Each wall is flat, endless, passes through zero and stands at right angles to its row. A trip goes straight from one point to another. List the walls that it crosses, first one first.

Walls:
(1): -165 -86 -68
(2): 130 1 21
(3): -143 -62 183
(4): -6 25 -41
(5): 11 -25 -142
(6): -65 -52 -83
(7): 272 -258 -48
(8): -42 -26 -142
Trips:
-19 -150 -121 to -53 152 -273 -> 7
-125 197 70 to -39 -138 -87 -> 1, 6, 8, 5, 7, 3
-132 240 151 to 3 156 75 -> 2
-95 166 -67 to -170 264 -192 -> none

Walls:
(1): -211 122 -75 96 -52 -183 95 -120
(2): 168 -51 94 222 -67 191 -103 154
(3): -5 49 -269 -129 -104 237 -14 104
(4): -285 -125 167 -37 -63 -34 246 -46
(5): 22 148 -103 -242 -131 -278 84 48
(6): -19 129 -35 -46 36 -63 243 -237
(7): 0 -22 -126 -35 88 -46 93 -103
(8): -64 100 -55 -85 13 -162 -15 25
(9): -121 -17 -203 -45 147 -222 98 69
(10): 50 199 46 1 -218 193 36 -5
Trips:
-38 -30 116 52 140 78 6 92 to 110 194 135 -176 80 176 -258 -120 -> 4, 10, 3
-84 115 42 -176 -86 183 -107 128 to -23 126 44 280 -118 -11 -134 -180 -> 5, 8, 1, 3, 6
141 34 167 -332 -72 -98 -125 -116 to -141 -42 89 157 82 56 -174 195 -> 6, 10, 2, 5, 8
-82 113 88 -18 -268 -199 -19 -123 to -180 200 -210 -35 -136 20 40 54 -> 9, 3, 7
-75 -42 -88 -42 -76 -196 -78 42 to -84 50 -261 19 45 -12 146 -43 -> 3, 6

Walls:
(1): -37 143 149 -64 -5 125 -206 -12 109 -60 305 76 139 52
(2): -200 14 1 126 9 17 -151 16 -212 8 33 52 -33 199
(3): -24 7 74 -129 -6 -270 -31 -170 143 -4 -112 92 80 142
(4): -84 302 -106 50 26 -129 40 198 -217 -144 105 72 -195 40
(5): 237 -48 61 132 64 75 2 -13 110 92 -150 -78 -170 7
(6): 165 17 -88 -66 70 165 -35 75 -1 144 -150 101 13 198
Trips:
-15 167 11 -171 -96 211 -4 -79 7 378 230 97 -96 127 to 184 -173 -24 222 144 36 7 -182 -16 -71 310 9 -154 -157 -> 5, 2, 6
109 -10 58 -239 52 -72 70 93 -13 6 34 -111 -75 -103 to 207 -181 262 121 1 -10 -62 58 97 -69 -34 225 46 82 -> 3, 4, 6, 1
-421 -32 -53 -225 -35 -121 48 25 -254 111 -35 56 -3 -165 to -419 -89 19 -109 170 89 -217 123 -238 -122 -93 -33 -33 -10 -> 3, 1
30 38 -138 51 1 -83 -35 193 -44 80 -24 30 -305 296 to 45 -56 98 181 -55 -122 133 121 11 -111 -92 -48 -17 110 -> 3, 6
-63 -139 -19 88 -54 169 27 286 -145 -252 -5 181 131 -37 to 171 207 121 181 -46 -41 40 127 25 43 60 3 57 107 -> 5

Walls:
(1): 219 -118 149 -11 -179 -89 -39 -63 9 70 332 -181 238 -99 -176 68 -21 -290
 -38 242 31 53 165 -16
(2): 283 384 -169 244 -134 -79 53 -71 79 -113 56 14 1 104 -81 -208 -34 -61
 -85 70 143 35 12 -72
(3): -86 -200 143 16 -4 -51 18 126 15 126 -136 44 -143 -173 26 93 -8 55 66
 -93 -34 150 -202 -83
(4): 118 -107 32 93 -12 274 1 53 -142 -80 -41 -93 162 -149 -243 -216 -84 22
 199 188 35 206 -138 -8
(5): 14 -201 -58 190 -72 -112 -78 -137 -14 -136 256 55 100 -134 -39 -166 66
 -88 -88 132 211 -9 147 -53
Trips:
66 130 98 -29 -48 175 132 46 -134 -290 132 -235 -67 -122 3 -68 169 -87
 -70 157 -27 -11 1 165 to -93 248 61 60 358 38 -4 -27 225 204 154 -90 -189 166 -72 -184 112 19 92
 12 -110 148 107 125 -> 5, 1, 4
-32 -8 -199 288 -16 85 290 44 91 -259 14 94 28 21 -210 23 336 169 32
 -102 -142 162 201 266 to 124 90 -231 69 -115 29 24 90 17 169 -183 -30 -20 0 117 141 -151 -43 -71
 96 29 -212 107 -42 -> 4, 5
42 99 -210 114 -112 20 -63 -49 -131 -227 38 171 -4 -33 17 -43 -257 47
 -14 210 155 66 30 57 to 112 -277 -228 78 -31 -96 -66 48 -443 95 58 -143 44 -52 131 -84 -100 128
 4 55 -106 -139 -156 48 -> 2, 3
184 -92 160 -13 -124 -343 -343 134 190 -136 4 116 93 -103 113 118 58 -3
 -161 156 -112 -38 87 29 to 134 -177 57 -226 -89 33 66 -37 -204 53 -83 -7 -193 -63 -64 -145 19 -27
 126 -218 4 299 -21 86 -> 4, 5, 1
80 39 -216 7 -65 5 44 -26 41 -43 -101 -129 -35 13 -13 -104 384 -214 -61
 10 26 220 70 239 to 82 -230 206 71 87 23 -214 -144 177 -47 -37 192 15 194 -202 130 184 -145
 165 99 123 223 -208 -166 -> 3, 2
-82 5 55 -139 -59 -199 -122 74 -210 -59 33 214 81 -281 158 -54 163 -26
 95 -15 -12 -10 -162 -111 to -15 95 -200 118 -214 65 51 5 -96 82 86 63 32 82 44 -103 81 -9 -45 -14
 -80 52 81 -40 -> 2, 3, 1

Walls:
(1): 48 -7 -100 -124 126 136 -146 -107 227 19 94 29 -41 69 23 -143 -54 -33 73
 9 29 29 -208 212 192 98 81 -226 40 7 100 -113 -46 -120 231 -197 135 51
 -9 252 145 -123 -46 36 -253 -66 -146 -225
(2): 64 -192 147 119 -60 104 138 -108 93 -195 75 -90 -162 -44 43 107 63 276
 130 -54 -144 -27 87 149 -29 93 89 -191 122 -13 -71 134 -244 102 189 6
 112 -46 -148 207 -110 50 67 -25 -61 -42 9 160
(3): -19 -189 149 74 233 42 32 -220 -23 -51 -141 -4 104 199 212 -70 67 -91
 -206 -52 -16 210 -9 9 131 -93 42 -42 56 -281 -96 67 -77 -71 285 -24 124
 137 -188 37 -182 -122 -15 -37 -40 -111 -84 -138
(4): 149 4 82 124 231 -191 55 -117 -255 -31 97 -128 197 5 -128 -72 247 -81 -2
 12 -52 151 -270 237 -117 -98 -91 148 -48 46 126 162 33 35 118 -10 159
 -79 244 -26 -210 -109 193 -46 51 117 -79 19
(5): -153 39 -9 -107 47 -87 5 41 -26 -218 -29 -38 -140 135 -202 -15 -140 69
 -15 -10 -28 64 -40 32 49 7 92 307 -175 -40 -172 -103 51 154 241 155 253
 33 145 30 16 195 -66 -1 -84 50 -77 -57
(6): -394 -182 16 49 -3 144 40 105 -125 -138 -123 24 77 -24 98 -221 -138 9 49
 -14 -28 -166 -343 -88 -39 -102 -25 -197 -14 -139 121 -105 -83 182 -19
 103 66 102 -27 -10 13 -182 1 -81 -27 117 89 103
Trips:
-344 296 -162 322 -108 92 123 87 -78 375 119 -152 255 73 231 -8 -155 135
 -134 59 18 -55 44 -121 -148 90 -82 146 196 -185 9 -25 -5 57 -152 159
 -154 38 186 -137 199 -89 35 195 120 37 -65 -4 to -28 128 -164 -114 201 2 -261 8 66 97 -58 10 143 -46 139 -159 -107 -49
 141 -121 -84 290 -182 72 -50 -301 -121 -15 53 181 208 46 78 -26 -188 42
 194 50 124 77 -139 148 86 1 205 -82 -3 62 -> 4, 1
-61 9 18 -123 -186 -45 100 -220 223 -14 -3 226 -47 112 -238 -48 -202 -52
 -76 128 15 35 -139 -15 -132 28 -64 136 173 75 -95 24 -48 -134 21 -133
 187 -8 24 368 32 204 79 16 -90 1 137 -55 to 36 3 -40 -63 127 -253 69 -2 24 104 296 -50 16 212 -125 -246 96 60 -122
 -29 -34 7 177 328 -223 33 -129 -142 305 -161 -19 36 -79 152 52 -51 108
 -53 -16 -18 68 -98 92 -10 -34 93 -22 -165 -> 4, 3, 5
-57 -136 175 -277 77 -212 78 -71 -9 152 57 -26 -23 -66 -70 -7 16 96 -151
 -176 24 -151 -269 -142 -20 7 122 237 106 85 -31 107 -31 169 -49 134 110
 38 -4 147 131 -40 46 -118 -162 -63 98 -3 to 27 144 -26 -57 -85 4 -56 74 132 -123 -80 -134 -153 108 -267 225 -177 13
 -46 67 179 -68 139 -161 27 23 -4 35 29 140 -40 -213 -12 12 -61 -148 171
 23 -11 243 35 120 78 140 64 -103 -39 183 -> 4, 6, 1
-116 0 -52 168 84 -101 -32 -198 155 311 -73 -49 -171 -9 -17 -288 -49 68
 225 -87 9 -57 259 26 135 -227 -275 234 136 91 -63 64 -103 -130 27 110
 172 -22 -212 75 27 18 245 -7 4 1 64 -105 to -50 -102 27 115 306 -104 163 29 -111 65 -13 168 -26 -90 -98 166 -40 62
 -81 2 85 -29 102 433 -135 119 -277 -101 -123 29 -195 -222 50 -271 229
 221 -64 -40 -36 31 125 15 108 217 -80 80 -238 115 -> 5, 4

Walls:
(1): -164 -18 -11 -152 -173 -177 43 -121 -39 -33 -1 -89 140 -127 92 128 -101
 99 -100 -280 -58 37 171 193 78 -36 107 87 125 -146 -92 42 -129 -139 75
 -198 -287 184 -25 -100 97 96 -265 65 -138 141 -76 -257
(2): -19 33 51 -64 -52 -74 -146 57 -169 123 -243 -124 76 -141 -20 115 57 -52
 154 -110 -215 -21 -21 172 115 139 31 83 -100 182 -99 199 -116 -18 129
 270 -158 1 -290 32 74 60 50 -122 0 115 -164 -54
(3): -173 40 120 144 118 -77 -115 -300 21 56 -112 -19 73 -30 89 280 -135 108
 1 -144 -89 -192 -19 -69 173 -7 51 0 -338 2 101 -162 25 10 -42 145 -124
 33 -192 -189 24 -76 -3 -1 -77 -175 -151 -166
(4): 19 -72 -87 -124 109 -25 79 90 44 -16 76 -136 -124 -61 -7 -193 -19 -146
 -7 72 73 151 -66 92 193 7 59 -52 29 94 -119 -166 -263 179 -130 202 -42
 -161 75 -2 3 172 -82 -27 1 -15 139 21
(5): -91 27 -81 74 -52 123 -30 -87 133 207 138 106 172 -72 -115 115 66 -27
 104 183 224 135 -91 -18 27 141 94 20 44 139 4 -55 57 -200 234 -9 92 110
 184 263 -122 84 -190 191 100 -62 -172 124
(6): 33 48 1 99 -85 -3 44 -216 30 241 155 -146 -162 -114 105 96 -169 54 -66
 -7 -94 60 -35 -129 -70 32 273 -32 -144 -167 -48 -184 56 -137 44 -34 161
 1 72 -77 324 -127 -138 -36 -193 94 56 -195
(7): 55 31 99 -62 206 85 166 -136 -190 -70 -82 107 -154 104 -100 -253 20 138
 292 -51 -55 49 -213 -23 -122 -218 0 -210 -38 -24 309 -80 -162 118 172
 -116 30 216 -115 319 -13 -139 61 11 -96 -21 -88 94
(8): 100 70 -48 -15 -146 101 -117 2 -29 -87 -240 169 98 -64 215 -71 142 -122
 351 48 -180 -53 54 45 0 -27 -21 -8 -107 61 93 46 155 186 -60 -3 -144 61
 61 5 261 77 51 -392 -113 298 -92 -173
(9): -199 -37 115 113 -169 -139 -219 -1 -151 -172 100 51 104 162 356 -66 5
 -94 -432 89 -17 -95 111 -19 -15 21 -167 57 -132 257 -26 -6 184 -167 232
 81 -230 -165 -45 -134 25 -95 -89 -1 40 2 -130 223
(10): -43 68 -111 106 -164 -33 69 82 -141 94 -29 -71 -120 -8 -49 -196 -101 3
 60 -111 -99 -197 -19 38 -212 -34 -118 64 85 -200 97 153 -201 -46 5 115
 -117 -42 -53 151 204 180 42 -184 -93 -60 -80 -54
Trips:
57 -69 164 -110 7 -36 -206 65 68 65 -287 -274 -120 -104 111 -112 -94
 -214 15 6 34 17 190 151 153 272 -65 -156 8 -94 -30 -51 191 63 35 -63
 -123 123 132 -85 126 178 305 -31 -65 65 65 31 to -70 -52 16 12 -123 -12 302 140 -178 -32 59 57 208 58 43 141 -39 -29 -184
 88 -84 -187 -147 133 49 -132 -59 -17 -296 -20 121 117 -40 85 122 80
 -135 -217 30 161 -23 -253 29 4 -142 42 -2 -10 -> 10, 3, 4, 7, 1
116 -18 83 -45 24 -90 138 2 -292 -37 -55 -152 -81 72 146 -71 -63 116
 -140 41 -147 -189 -18 -4 -10 2 153 70 -38 248 -23 -174 -29 126 -84 62
 209 -210 3 -10 21 -100 -76 -51 -100 15 60 -8 to -38 139 29 111 -146 -39 205 -6 -192 -24 -90 -34 -60 139 -125 -91 244 73
 262 190 219 283 -184 60 -146 -159 3 185 101 289 55 248 -86 453 -95 33
 -28 26 239 57 -122 -22 -193 -85 210 155 -74 22 -> 8, 3, 6, 10, 9, 5
-52 -24 -225 -20 55 226 1 53 198 124 169 94 98 -227 60 -158 20 20 -114
 -133 152 70 101 -114 -143 -72 -49 -196 -174 137 -32 88 -58 305 262 99
 -146 -95 51 -25 15 -193 -39 -231 -39 -258 110 49 to 12 112 104 102 -339 -13 199 202 14 -69 144 28 -132 -27 -95 93 -189 -69
 278 -13 -10 107 4 58 -3 280 -252 143 159 77 -78 -42 4 54 -56 -45 190
 -85 96 131 42 -89 135 -169 374 67 121 -130 -> 7, 9

Walls:
(1): 88 11 195 -45 -97 -18 172 1 -3 -47 12 95 72 17 322 137 236 -116 61 -45
 -192 129 -87 -77 -108 -26 -68 -100 353 154 47 288 84 -275 -96 5 212 -11
 176 -196 191 -89 13 -98 -86 35 74 263
(2): 250 180 -134 147 96 97 55 35 -159 -1 4 78 40 -137 -19 -109 65 4 -168 0
 54 -38 -89 -123 -257 155 -81 48 -12 31 0 149 15 -188 28 8 85 156 -129
 74 236 -159 117 -1 27 -73 -46 -19
(3): 44 -128 0 -323 -67 -68 81 -86 -14 93 -71 34 61 225 -388 -332 154 -152
 -48 -63 80 42 -64 -32 -144 -164 -268 65 -129 -328 -163 -11 -182 129 -14
 -85 51 -131 -42 -167 172 333 50 -187 -54 -97 -67 96
(4): -86 211 -201 138 177 -88 166 113 45 125 71 104 -133 93 0 -164 -78 228 79
 -16 283 -58 -158 151 -130 114 -35 15 -100 -5 -89 -18 46 -100 -323 17
 -240 -81 198 3 162 -36 -49 -97 97 184 169 -93
(5): 32 123 146 -111 -247 -53 111 90 -140 237 -2 -56 -6 170 -57 -179 46 -181
 164 -44 47 27 -78 -125 -38 59 86 -69 115 -66 -218 -182 44 -36 -56 184
 -164 -245 -339 -70 144 -6 -294 27 35 136 -176 -39
(6): 111 70 128 -133 198 80 97 22 -144 -76 -22 -54 198 -155 -43 103 43 26 -39
 43 -262 0 169 38 -1 15 -189 -281 -59 -170 -240 -129 216 123 -89 157 13
 -101 -53 -224 152 136 -124 -100 175 131 -77 -140
(7): -145 99 -122 60 85 101 242 -210 261 -15 -54 -76 -166 215 28 188 83 220
 82 -265 67 112 -145 -275 84 -56 -66 -225 68 -66 -5 6 162 16 -45 61 59
 223 2 2 -99 229 -1 -42 24 -247 52 101
Trips:
-156 5 99 49 223 -208 -18 185 -104 -230 -101 50 -95 -58 -65 -158 121
 -151 -50 -118 214 61 97 55 46 114 101 -8 -28 -101 68 -42 150 -220 -204
 68 426 -27 -279 92 -37 17 -88 27 26 -205 97 139 to -15 3 -127 -102 15 -28 -147 -155 115 -89 2 104 -170 -68 -10 -33 91 55
 -192 -98 -332 -103 -14 229 -68 100 -44 -120 -154 -55 38 -112 -445 -175
 137 43 -77 19 398 103 -99 -3 -136 110 47 192 108 -142 -> 5, 4, 7, 1, 3, 2
-32 146 225 -38 -22 167 55 38 -152 183 -36 115 -15 136 -136 -25 -27 110
 -144 195 152 38 7 -174 -64 307 27 -172 -8 76 -72 -53 113 -71 4 -59 186
 20 -184 60 133 -76 27 -83 -98 -172 84 70 to -212 -176 -75 -164 -173 -8 254 -64 148 -76 10 -60 194 145 -195 53 -71
 -35 86 -208 -69 -117 87 101 -122 -16 203 54 95 -120 -80 -289 103 26 157
 170 107 -100 -43 -155 -33 58 -45 -19 224 -176 94 -133 -> 4, 1, 2
-49 -341 -81 90 73 -94 -52 63 -26 -184 -244 103 104 279 -128 -83 -151
 -252 46 -203 -65 -90 124 -91 2 -3 4 107 -177 -85 -139 196 -73 38 30
 -137 88 72 -74 29 -155 -1 -61 114 24 -118 353 257 to 46 -18 72 -22 80 2 145 18 6 7 -67 -158 -40 -157 89 41 130 -16 42 -16 56
 -47 106 309 44 -136 -152 48 117 56 -25 15 18 234 -103 148 106 143 99
 -106 -48 -264 177 83 172 6 285 -83 -> 7, 1, 3, 6, 4
146 5 118 245 -85 65 -89 32 -143 146 -80 -82 36 -15 21 -242 -174 -11 -24
 -227 -65 -162 -47 -104 -204 21 -44 -87 -138 -58 50 12 211 -38 -178 -283
 -223 58 -57 196 77 -204 -50 5 -218 195 241 33 to -108 -226 286 -179 22 -66 -36 70 -36 164 81 53 -106 24 -42 130 86 -293
 93 155 -80 28 -18 244 183 16 -123 306 -55 -297 -123 -37 19 -313 243 25
 189 -174 -2 -292 -200 -181 -171 99 88 -28 90 -113 -> 1, 3, 2, 4, 6
96 -151 217 76 3 19 243 129 -43 -83 -242 -186 -84 153 -161 -23 188 73 22
 176 70 -178 223 -104 145 37 269 -180 -378 108 -154 118 -32 98 -281 -76
 -189 27 90 38 -77 -1 -127 84 -180 78 201 -85 to 31 152 90 25 215 84 38 89 -166 91 111 -138 -89 -150 -135 -132 23 -187 9
 154 49 -4 178 -97 -47 206 1 66 219 71 257 198 6 -90 -104 27 23 -132
 -212 47 42 -35 -78 -298 92 -119 -41 11 -> 2, 1

Walls:
(1): -161 -94 236 199 186 -180 -14 40 127 68 -164 -27 63 17 -228 151 43 57
 203 -71 4 -66 47 -45 -23 28 130 -47 -59 49 -203 218 220 207 177 109
 -141 -151 -344 -104 9 122 -138 190 97 -47 -6 171
(2): -23 -187 -90 114 0 6 40 238 -38 33 11 4 74 186 -139 193 -81 0 246 94
 -177 -138 -24 78 -145 -82 -108 92 122 -20 -83 284 133 199 -272 10 216
 -189 -3 74 159 -262 -11 140 4 120 -22 104
(3): -35 60 35 197 96 151 -11 -58 -24 -108 -53 10 49 -88 145 82 -103 137 -187
 70 -25 -91 124 -57 202 18 -3 -1 -167 -76 97 -28 -127 133 -59 -200 -54
 -138 -32 65 16 -230 9 6 102 110 -219 128
(4): -231 60 222 -248 98 123 -86 -137 72 92 123 360 201 25 57 172 113 -100 12
 -1 50 49 67 43 -155 -104 -220 -70 -71 -198 38 -28 -140 -118 -126 137 23
 28 -51 194 -148 -6 54 159 111 -200 85 -94
(5): 349 103 -3 -28 -28 73 -166 -96 198 -171 -141 178 40 71 166 111 -151 50
 57 -252 -169 -118 -91 -30 -12 13 -136 22 20 -88 80 -162 72 -151 27 -87
 -171 -118 38 -89 158 -79 -283 -19 204 26 -19 11
(6): 46 20 59 22 12 100 -55 4 -48 44 184 37 19 47 -11 97 77 -163 -105 -36 173
 -43 -74 155 -109 141 -95 103 -20 -108 199 -152 -210 -8 -28 -64 -39 -25
 -99 30 -146 -40 -180 13 33 -16 -379 15
(7): 3 59 63 29 45 -90 84 -258 -87 36 -50 46 142 120 78 63 -57 -174 57 153 45
 233 99 35 -307 125 101 69 46 -311 156 215 -417 -17 45 4 -112 -93 -64
 -133 -102 116 -61 3 16 60 -251 85
(8): -199 -132 25 219 -50 -325 164 120 -189 -24 101 115 23 68 -19 -184 -309
 -179 -109 52 -68 63 -64 47 30 82 -229 290 -54 59 -163 21 -237 56 -111
 62 120 29 22 -32 138 -22 -59 31 202 -3 3 -366
(9): 85 -63 96 185 -406 54 35 -92 -36 -94 143 154 -13 -78 4 -135 -166 9 66
 -67 163 20 48 228 59 19 52 6 -63 -133 166 192 -56 -38 -36 -37 201 -135
 -145 18 -56 41 -28 -129 -91 -153 83 30
(10): -9 331 85 -18 176 55 -367 69 -39 214 -38 35 -88 198 95 30 -47 -99 -187
 177 -293 -234 86 194 31 57 50 -34 -66 83 60 20 176 -17 29 -107 -32 29
 102 286 208 102 54 57 152 -37 -31 35
(11): 166 250 162 43 -80 -135 -135 88 -119 -196 248 -210 99 16 -26 -103 -147
 -76 83 -47 73 81 104 179 -34 -81 466 -182 -62 157 -83 -104 -77 -28 166
 -62 52 -53 -120 -28 -29 -9 -94 -67 150 -197 0 -101
(12): 133 -88 -334 89 -128 -66 69 39 -50 25 -98 -158 -14 11 43 39 148 -149
 -177 -63 -75 -60 40 98 -101 -18 -269 -104 133 -89 125 -53 -75 23 -222
 103 -55 42 -167 179 -57 -259 -19 26 25 -2 40 -23
Trips:
-253 17 117 -256 -302 103 -136 -84 191 9 62 -5 -229 115 -168 -1 -51 -113
 -219 93 95 -45 -179 -14 -247 21 101 211 -58 -26 13 -3 136 -3 291 3 -6
 -212 17 76 -118 -77 144 -95 -106 -96 -41 -37 to -77 -71 120 -72 32 60 126 -91 -18 -121 -168 -211 81 -92 23 -147 -333 204
 -160 96 16 142 159 171 -42 -22 61 59 82 -88 -220 24 142 152 28 -158 -45
 144 94 -8 -54 86 -106 -110 60 -188 -96 -153 -> 8, 4, 6, 3, 10, 1
-46 -86 -271 199 49 53 -56 206 -146 -65 -106 -120 239 -161 202 -20 143
 -13 88 240 -165 -199 -183 0 -8 -73 -214 -74 68 -127 -83 -57 131 -120 58
 -20 104 224 155 42 -71 124 73 69 -180 -165 82 5 to -5 191 45 -12 150 -26 325 177 75 -95 -108 130 -58 388 -79 66 7 53 -88
 -151 -13 65 -67 34 -231 5 -114 -23 -31 130 106 16 -59 160 179 55 118
 -106 -220 -68 33 -19 116 -40 -186 156 -16 -128 -> 8, 10, 1, 7, 6
-18 104 90 -42 158 226 118 -118 34 201 14 37 226 -5 303 -120 14 218 137
 150 -77 97 -67 49 -144 -225 -61 78 -170 220 128 83 -168 167 63 5 -58 64
 -39 57 185 104 126 -276 156 69 250 237 to 30 47 12 5 -24 82 -111 -356 -121 -161 65 -61 -140 35 157 -148 119 183
 144 296 55 73 -164 -36 35 40 44 -204 99 8 13 92 -175 -171 -50 36 94 21
 -26 -83 -73 -45 -8 144 -138 45 -34 -214 -> 9, 11, 10, 3
-133 170 -174 -74 52 -135 -221 -53 47 194 -61 109 77 -224 -11 114 -35 4
 -87 122 59 279 -42 11 229 217 35 13 -13 24 -205 37 57 -151 35 -25 -2
 -44 -102 293 -182 298 -122 -218 41 11 -287 236 to 135 20 -49 -197 -96 5 42 -155 89 -20 -302 -5 -191 -155 -52 195 9 -74 11
 36 -229 -81 -101 68 -135 -44 -299 -69 108 -60 335 -53 117 67 228 35 18
 99 10 72 105 210 106 120 -85 13 -123 -4 -> 5, 3, 12, 1
